Each row is a point. Each copy is the shape, with its points in the same order, turned, moved and blurred by noise. Say if it was mirrored as well.

Shape (7 x 3):
[[  4.8   1.5   4.2]
 [-18.1  -0.1 -11.0]
 [-27.2 -22.0  -8.0]
 [  8.7  11.9   6.5]
 [  4.9   2.7  15.0]
 [-41.2  -7.9 -10.3]
 [ 10.5   2.1  -2.2]]
Copy 1 (7 x 3):
[[ -3.6  -3.0   5.8]
 [ -2.0   3.7 -21.1]
 [ 20.4   0.8 -27.7]
 [-12.6   0.6  11.7]
 [  0.0   2.2  14.7]
 [ 11.5  15.7 -36.2]
 [ -9.2 -10.3   5.4]]
Copy 1 is: mirrored
Copy 2 (7 x 3):
[[ -5.1   4.1   8.4]
 [  5.9  16.5 -11.5]
 [ 14.1   4.1 -28.2]
 [ -6.0   7.0  17.1]
 [  1.6  -3.1  14.7]
 [ 26.9  14.4 -26.4]
 [-13.5   5.3   4.5]]
Copy 2 is: mirrored
Copy 3 (7 x 3):
[[ -7.7   6.1   0.0]
 [ 16.6   1.5   7.7]
 [ 24.3 -22.5  -3.7]
 [-12.9  12.5   3.8]
 [-18.7   1.2   3.7]
 [ 31.2 -19.5  14.1]
 [ -6.0  15.2  -5.8]]
Copy 3 is: mirrored

Shape (7 x 4):
[[  7.1  35.0 -10.7   0.6]
 [ 13.3 -10.8  19.0   1.6]
 [-24.8   3.9   9.7 -26.8]
 [ 11.2  -1.9  -0.3  16.6]
 [-11.8 -10.0   5.1  14.2]
 [ 21.0   2.1 -11.7  17.1]
 [ -3.0  -7.4  -1.6  -1.8]]
Copy 1 (7 x 4):
[[ -5.9  -7.4 -32.2  25.4]
 [  6.7   7.8  15.2  10.2]
 [ 18.6  15.8 -25.0 -19.4]
 [ -9.4  -8.3   9.8  10.8]
 [  5.7 -18.5  11.0  -8.0]
 [-21.2 -11.5   3.6  20.9]
 [ -0.2   1.2   1.6  -4.5]]
Copy 1 is: mirrored
Copy 2 (7 x 4):
[[ -9.9   4.6 -30.6 -12.7]
 [  1.6  -7.8   0.1  28.6]
 [-30.5  21.0  14.6   7.5]
 [ 11.6 -12.7  -5.9   6.1]
 [ 10.0   1.3  14.2   4.1]
 [ 10.1 -23.4 -14.5  -1.1]
 [ -6.5  -5.5   8.4   5.2]]
Copy 2 is: mirrored
